Rows are points. Each copy is the shape, with its points in the same order, stretched, turned, moved and blurred by noise. Is it also mirrored, or only turned?

Shape, 8 rows:
[[-36 -20]
 [-36  22]
 [-26   2]
 [ 11   8]
 [ -4 -10]
 [ 28 -10]
 [-35  67]
 [ 46  27]]
Copy 1:
[[-37 -24]
 [-47  48]
 [-37   6]
 [ -2  15]
 [-11 -10]
 [ 28 -12]
 [-62  95]
 [ 31  28]]
Copy 1 is: only turned
Copy 2 (8 x 2):
[[ 30   5]
 [ 26  45]
 [ 20  18]
 [-19  -6]
 [ -5  -6]
 [-30 -32]
 [ 21  82]
 [-49  -9]]
Copy 2 is: mirrored

Shape:
[[ 48  25  20 -25]
 [  2 -45  -1 -18]
 [-13  -7  18 -14]
 [-24   5 -33  45]
 [ -6 -16 -17  43]
 [-26  13 -29  31]
 [-22  19  24  20]]
Copy 1 (7 x 4):
[[-66 -17  -2 -27]
 [  4  46 -23 -22]
 [-17  17 -19  10]
 [ 54 -22  25  15]
 [ 50 -26  -4  -9]
 [ 31 -13  26  25]
 [  0 -27 -16  36]]
Copy 1 is: only turned
Copy 2 (7 x 4):
[[ 45  20 -11 -22]
 [ -6 -17 -59  55]
 [  6  -5  -2  31]
 [-60 -21  -7  -1]
 [-34 -44 -33  12]
 [-50  -4   4   0]
 [ -3 -21  34  10]]
Copy 2 is: mirrored
Copy 3:
[[-15 -31 -56 -60]
 [ -9  56 -28  36]
 [ 23  -1 -17  26]
 [ -7  22  95  -1]
 [-35  27  60  12]
 [ 12  13  83  -9]
 [ 16 -38  24  10]]
Copy 3 is: mirrored

Shape, 14 rows:
[[-31 -52  10   4  13  26  12 -25]
 [-52 -17   7  29 -35   9  20 -55]
 [-49  27  -7  -2 -28  23  48  -6]
 [ -9 -54  37  22   5  41  23  65]
 [-19  16  24  75 -61 -48   0  -6]
 [-53  20  -7  17 -23  74  15  23]
 [ -1  23  21 -16 -45 -20  16  17]
 [-24  12   5 -65  -3  51  63  74]
 [ 44 -15  -7  -3  -6 -24  57   2]
 [-61 -58  25  16 -14  41  16 -20]
 [ 26 -15 -28 -37  44 -36   3  23]
 [  1  -8  40  41  11  41 -40  -3]
 [-35  14  25  -6  54 -16   8 -28]
 [ 49  28 -22  47 -36  12  -6 -20]]
Copy 1:
[[ 31 -48 -34  11 -29 -27   8  43]
 [ 32 -59 -27  20 -10  19  16  73]
 [  5 -14  30  16   6  -6  11  59]
 [ 29   4 -19  16  51 -79   7   8]
 [  3   2 -42  29  89  49   0  21]
 [  7 -13  28 -29  11 -30  33  53]
 [  1  19  33  21  60   0 -35  19]
 [ -2  25  83  13  21 -95 -12  30]
 [ 39  33  -2  48  13   2 -17  21]
 [ 38 -68 -46  11  -4 -43  27  77]
 [ -6  30 -11  31 -38 -11 -27 -18]
 [ 27 -31 -10 -39   5  -2  20 -43]
 [-24 -38 -13  37 -34   9  20 -33]
 [ 57  42  13 -33  12  65   8  13]]
Copy 1 is: only turned
Copy 2:
[[  9  38   6  -7  14  25  24 -29]
 [ 14  16  17 -14  34   2  20  32]
 [-31  20  17  16  12 -15  -2  28]
 [-40  23 -36  24  11  62 -23 -16]
 [ 19 -29 -32  -9  37  14 -59  74]
 [-65 -18   8  18   9  -3  25  12]
 [ -9  22 -15  15 -31  16 -58  44]
 [-78  57  -5  46 -39   8 -26 -11]
 [ 15  43  35   6  -9  48 -67  -4]
 [-12  37 -11  -7  32  25  34   0]
 [  4  41   5 -20 -43  26 -56 -61]
 [ 13 -34 -23  21   2  32  13 -12]
 [ 30  19 -11  22   1 -29   9 -35]
 [ 13 -41  46  -8  -6  40 -36  25]]
Copy 2 is: mirrored

Shape (16 x 11):
[[ -6   7  21 -11  -4   4   9 -23  23  28 -12]
 [  6  -4  16 -41   8 -18 -22 -15   5  -6   0]
 [ 19  17   4  25 -12 -53 -24  10 -14  -4 -29]
 [  3  48  18 -43  22  -9   3   8  45 -18   0]
 [-45   4  -8  -2  -5   4  17  -9 -12 -20 -15]
 [ 39 -26 -65 -16  19   5 -31  -6  13  41  14]
 [ -3  12 -40  22  -2   4 -17  13  54  32  -7]
 [-25 -24 -13  11  32  26  28  33 -31  25 -12]
 [ 11  -2 -47  32 -17  26  29  -7  15 -20  27]
 [ 36 -36 -16  16 -28 -32  -8  20 -21  10 -19]
 [ -5 -32  25  32   7 -19 -26  23   6  43  14]
 [  6 -21 -24 -28   0 -18  25 -49 -23 -10  26]
 [ 17   8 -21 -16  15   0  26 -62   9 -54 -12]
 [ 41  20 -18 -23   7 -11   3  33  -3  -6  24]
 [-18  12  17 -12   1  24 -17  24 -74 -26 -34]
 [-20 -20 -18  13  -1  24  16  23  40   2  13]]
Copy 1, 16 rows:
[[-16 -25 -16  -2  23  10  33  -1  10  14 -25]
 [-19   8 -11  24 -20  26  29   4   7 -15  23]
 [-26  19 -13 -10 -29 -28  26 -31 -45 -32 -19]
 [-37  23   7  90   9   4   3  -3   9  23 -21]
 [  0  22 -12 -16   3  17 -10 -28 -12  62   4]
 [-52  26 -37 -20  53  -6  39  79 -30 -53  16]
 [-44  24 -39   8  49 -11  20  23 -18  -7 -55]
 [-15 -42 -27 -52  20 -15 -39  28 -42  45   3]
 [-25  51  33 -28  44 -28 -22  37  21   9   8]
 [-45  10   7 -65 -13   3  20  15 -36 -54  -8]
 [-19 -47 -52 -34 -29 -24   5  21  -9 -23 -21]
 [-32  21  21 -25  -1 -14  41  36  12  20  68]
 [  8  64  55  25   8   0  30  24   1  28  33]
 [-63  20  13   9  15 -24 -13  32 -13 -38  11]
 [ 22  -3 -18 -37 -15  37 -54 -55 -27  27  43]
 [-24  13  -4  -3  26   5 -20  44   8  26 -31]]
Copy 1 is: only turned
Copy 2, 16 rows:
[[-24 -14  13  -7  14  -8  -5 -24 -24 -11   2]
 [-17   3 -19  -7   6  21 -26 -16  -3  -9 -45]
 [-12  27  35  19 -23  -4 -22  39 -15  23 -41]
 [-25  19 -24 -42 -62  30  27 -39 -24 -25 -19]
 [ 25 -15 -17 -35  10 -15  37 -19   9  23  -9]
 [ 23 -22 -31  95   5  38 -17  14 -35 -32   1]
 [ 26  -1  24  46 -37   3  27 -22 -64 -31  22]
 [  7 -64 -53  19 -23 -14  -6  26  15  17  33]
 [ 48 -25  12   1  19  31  64  17  16 -19  66]
 [ -3 -17  24  43  13  -9 -34  71  20  -2 -15]
 [ -4   0  16  34 -11 -27 -63   7 -11  -1  31]
 [  4  -5 -36  -4  79  18   4  33  13  -9  -4]
 [ 24 -17 -11 -42  38  60  33  -2  -9  -4 -25]
 [-16   8 -33  22 -41  41  12  31  21 -11  11]
 [-23 -44 -35  -7 -35  12   0 -22  73  65 -32]
 [ 43 -30  -6  -8 -20 -10  29 -12  -5 -31  41]]
Copy 2 is: only turned
Copy 3:
[[ 19 -22  -3  -3  17 -13   9 -33   2  -1 -23]
 [ 25  19  15   3  -2 -46  21  -9  -3  10 -13]
 [ 21 -43 -14 -11  -6  -9  15  37  15  31  -6]
 [  2  22   6 -16  28 -31  35  -1 -19  20 -45]
 [ 15  16  17 -33 -17  39  25   0   6  46  -4]
 [  7 -17  45  49  30 -27  10  -9  -3 -57   6]
 [-10 -51  14 -11  19  23   7   8   5 -30 -31]
 [-13   8  26 -20  15  34 -20 -12  -8  17  30]
 [ -8 -23  -5   5  14  44  55   6  57 -10  20]
 [ 20 -30 -22  29   2   7   6  31  36  -4  11]
 [-14 -55   7 -32  -4 -19 -33   1  35 -15  23]
 [ 44  23  34  27  10 -17  43 -26  29  15  14]
 [ 61  39  -3   6  20  12  79  -2  -5  17   8]
 [-16   0   9  30  31 -35  29  10  22   7  -4]
 [-16  20   3 -14 -42   2  17   8 -16  68  26]
 [-16  -9   3 -28   8  45  10   3  29 -16  -1]]
Copy 3 is: mirrored
Copy 4, 16 rows:
[[ -9  20   2  26  -6  14 -12  -7 -11 -14  12]
 [ -7  -2  15  14 -30  -5 -13   3  36  -8  -4]
 [-51  38  25  -2  25  -9  -8  -9  47  22 -18]
 [  6   8  21  -5  19 -29  -4 -20  12 -31  18]
 [ -6 -21   4   3 -12   3 -36 -21 -37  10 -18]
 [-19   4  12   0 -40  32  33 -19  17 -67 -66]
 [  9  28  -1   3  18  26   5 -29 -29 -49 -55]
 [-23 -50  17  29  20  30   1 -13 -49 -17 -25]
 [ 10   1 -21 -50 -12  45  17 -25 -36 -22 -27]
 [-42  19   5 -15 -13  27  -3  37  31  -2 -34]
 [  0   5 -22  48  23  27  12  13  18   4 -35]
 [-39  -4 -27 -15 -68   7   1  -6  28 -11 -13]
 [-24   2  12 -38 -32  26 -19 -55  20 -18  18]
 [-19   2  19 -31   0 -16  35   8  24 -27 -12]
 [-14 -54  86  15   2  -7 -24 -12 -30  49  -1]
 [ 34 -16 -24  -6   5  41  -6   0 -46 -37 -32]]
Copy 4 is: mirrored

Shape:
[[ 14  14   7  16  -1  -9  -8   3   8  -8 -21  20]
 [  3  11   3  31  15  31 -11 -16   1  -4 -10  20]
 [-60  -7 -15  31   7  -6  95  -6  29  -7  -6  -1]
 [ -3   8  11   6  -2  36 -10 -21   9  -6 -10 -23]
 [ -9 -33 -41   7  13  28  -3 -22   7  43 -21  14]
 [-49 -24   9  29  15 -20 -10  51  -7  15  16  14]
 [  8  13 -27  -6  -4   3 -11  -6  -5 -12 -13   8]
 [ 13  13  14   6   5 -15  21  21   9  19  -9  16]
 [ 14  15   9 -10   2  23   4  -6  29   1  -1  20]
 [ 18  18  -8  -1   4 -16 -12 -23  -8  17   6  18]
 [-29  13 -36   1   5 -16  16 -15  31   2 -20   9]
 [ 19  15  -2  17 -11  34  -9  14  -6  14  10  23]
 [ -3  -3   0   8   2 -20  17 -13   4  -5  12  22]
 [ -9  -6  12   2 -14   9  -7 -18  13  -4  10  14]
 [ 18 -55 -11  26 -16 -16 -11 -10   5  27 -16  19]
 [ -1  -1   7  -3  46  -4 -15  63  23   0  72  -4]
 [  3 -38  11 -15   4  -4  19 -14   5  -5 -16  17]]
Copy 1 (17 x 12):
[[ 12 -10 -22  10 -21 -24  21 -11  -1  -7  -6  24]
 [ 13 -10 -12   5 -32 -12  31  27   6 -22 -10  19]
 [ 32 -47  33  42  29  51  74 -13 -10  11  41  -5]
 [ 16 -17  13 -24 -11  14  12  15   0 -18 -21   9]
 [-17 -10  32  26 -24  16 -15  23  -4 -32  35  13]
 [ 16  23  11  39   3 -47  16   3 -21 -11  -1 -17]
 [  6   8   5   7 -33   3  -3  -4 -11   7   8  16]
 [ -1 -21 -28  26   2 -25  -2 -15 -11   8   6   9]
 [  0 -21  -8   6 -19  -3  -6  -1  11   5  -3  -1]
 [ 13  14 -40  26 -17 -10 -17  -4 -15  -8  30   8]
 [ 33 -19  17  36 -22  27  15 -20 -20   2  32   9]
 [  1   3 -15  14  -8 -32 -15  31  21   7  -4  10]
 [ 14   8 -19  24  -1  -1  23 -20  -1  -1  32  -6]
 [ 16   9   0   5   3   2   9  -2  19 -14   4  -6]
 [-15   4   8   8   9 -25   6 -15  24 -37  37  23]
 [ 14  16   5   5 -26 -60 -28  -7 -37  25  13 -56]
 [-36  -7  12   3  -7  13  21 -26   3 -15   9  -2]]
Copy 1 is: only turned
Copy 2, 17 rows:
[[ -9   3   8  17  20   6   8  -5  -7   1  26  -7]
 [ -1 -31  18  11  26  13  -5 -35  13   1  28 -21]
 [  7  39  60  17   4 -33  55 -13  69  15 -37 -15]
 [  0 -19  -3 -25  38  -9   8 -33   6  -2  25 -43]
 [-17 -16  27 -33 -12  35   0 -49  14  26  -5  -7]
 [-15 -18  31  12  32  19   2  35  13  11 -69  12]
 [ -2  -1   0  -9   5  -8  -5 -21 -14   9  28  16]
 [  1  32  11  11  29  13   5   1  17  15   0 -11]
 [  3  13  13  -3  27   8  -6 -10  32 -19  39 -10]
 [ -6   7   7   6  -6   6 -21 -17 -12   1  12 -10]
 [-13  23  52   0 -14 -16  12  -4   6  10  13   2]
 [-17  -9   0   5  42  14 -24 -23  32   7  23   3]
 [  4  11   6  16  -6   0   8   1  15 -11  -6   1]
 [-17  -8  -1  -3  17   2   5 -11  20 -24  17 -14]
 [-32 -19 -25 -20 -16  46  26 -10  -4  19 -12  -5]
 [ 40  -4  -2  -3  32   6 -48  87  48 -11 -34  22]
 [  5   3 -12 -18   8  23  44 -19   7 -15 -13  -6]]
Copy 2 is: mirrored

Shape (16 x 12):
[[ 14  10 -33  -4  16   5  -7 -16  -8  31  -4 -32]
 [-28  -3   1 -25  -8 -12 -21 -18  -2  14 -28 -38]
 [ 35  16  31  20 -12  38  33  -6  -6  -3   2 -37]
 [ 48  46  11  40 -17  21  29  19 -27 -14 -25 -24]
 [ 47  35  38  22   0   4  24   3 -38 -22 -13 -11]
 [ 26 -13   0 -29  -4  -4   1 -11  52  16 -17  41]
 [-33  16   2   0  16  28 -27 -27 -11  20   7  -9]
 [ 18 -13 -15   0  14  -4 -10 -17  30 -13 -36  44]
 [ 41  37  41  30   0   8  19   4 -12 -13 -17 -31]
 [-30 -32 -19   5 -22  14 -31  -3 -16  17   2 -20]
 [ 62  23  29  33  -7  -9   3 -11 -19 -20  17 -28]
 [  2 -26 -14 -19  37 -11  19   8  39 -21  -7  21]
 [ -1  -2  -5  10  15 -30  -2  17  65  13  -9  36]
 [ 15 -23   5 -28  28  -7 -15  29  22  25 -15  37]
 [ 16 -41   7  14  37 -10  -2  -8  43  23 -38  25]
 [-28 -10  -8  -1  -7 -12  15 -28 -26  38   0  -3]]
Copy 1, 16 rows:
[[ 11 -24  17 -23   4 -13  17  46   7   8 -34  25]
 [ 28  -3 -12 -40  -6   2  31  34  22  24   9  31]
 [ 41  -4 -40  12   0 -23  -4  35 -40  48 -41  44]
 [  3  15 -28  27  40 -33 -30  44 -24  39 -28  64]
 [  6  31 -39  17  18 -45 -25  42 -31  17 -12  38]
 [  2  23  32 -18 -15 -42  18 -42 -39  24  12  12]
 [ 13  10 -13 -34   7   9  20   4  21   9 -38   7]
 [-25  14  15 -39  -5 -54  -4 -33 -17  36   9  -3]
 [ 11  11 -47   3  23 -31  -6  36 -41  32 -23  53]
 [ 35 -28  -8 -29   3  32  -1   6  17  24  13  11]
 [  2  -2 -33   2  14 -13 -13  57 -59   7 -18  32]
 [-26  -3   5  -3 -19 -54  22 -36  -6  18   1  -1]
 [-37   6  19  -9   7 -30  29 -52 -23   4   2  45]
 [ 12  18  20 -13   9 -57  17 -52 -14  -7  26   3]
 [ -9 -13  -8 -65 -14 -55  10 -56 -32  19 -12  15]
 [  4   5 -12 -31 -22   3  -7  13  26  -2 -19  31]]
Copy 1 is: mirrored
Copy 2 (16 x 12):
[[ -6 -24 -24 -42  28 -15  15   0   2 -31   8  20]
 [-23 -28 -18  -4  34   1  16 -51  -3   1   6  31]
 [ 24  19   6 -61  38 -11 -19  18 -51  35 -10 -44]
 [ 19  22  33 -45  34  28  18  62 -68  -4 -35 -37]
 [ -2  52   5 -31  17   1   0  43 -82   3 -49 -31]
 [ 47  27  19  -7 -40 -22 -16 -76   9 -11  11 -11]
 [ -4 -32 -34 -28  12 -10 -54   0 -13 -13  25  19]
 [ 22  17   3  19 -40   1 -11 -58   7 -43   5 -30]
 [ 18  32  17 -30  47  -9   1  28 -75  11 -50 -30]
 [-44 -59 -27 -19  -1  -4   0  -8  19  11  13   3]
 [ -8  41  -1 -31  31 -49  14  39 -66   7 -41 -32]
 [ 53  14 -42  39 -13  -6 -10 -53  24 -19   5 -34]
 [ 68  14  26  31  -6 -18 -27 -57  39 -38 -21   3]
 [ 33   8 -27   3 -54 -19 -13 -51   2 -28 -28   2]
 [ 19  19  -9  -1 -32 -27 -20 -95  27 -36 -31 -33]
 [-33   0 -10 -41   2  17 -29 -19  33   0  24  23]]
Copy 2 is: only turned
Copy 3:
[[ 35  12  24  29   7 -17  -4 -10 -30  28   9  18]
 [ 17 -36  14 -13  16 -24   0 -22   3  11  31  41]
 [-36   0  -2  10 -45   7  36  -4 -22  50 -31  35]
 [-35  -6  32   9 -64  18  65   4  -8  36 -59   4]
 [-16 -16  11 -31 -71   7  57  28 -20  38 -52  17]
 [ -3  -1 -23 -32  42   9  12 -18 -18  19 -17 -40]
 [  9  33   2   8 -10 -30  -6 -19 -22  -5  52  45]
 [ -6   0  19 -34  42  11  24  -4 -27  -3 -15 -28]
 [-33 -19   5 -10 -62  25  58  25 -13  36 -29  26]
 [  6  10   4  14  15 -44 -20 -25 -11 -24   8  24]
 [  0  -8  -9 -19 -71  49  35  30 -36  29 -55  26]
 [-21  -7  13 -34  31   4 -24  13 -19  30  11 -24]
 [-10 -10 -22  -8  21  36 -24   1  -5  -7  27 -43]
 [ 12  -8 -25 -18  36 -39 -17  19  -8 -12   4 -61]
 [-27 -35 -20 -10  37 -22  17  34 -36 -10  18 -40]
 [ 19 -17   4   7 -22 -36 -21 -30 -54   7  22  21]]
Copy 3 is: only turned
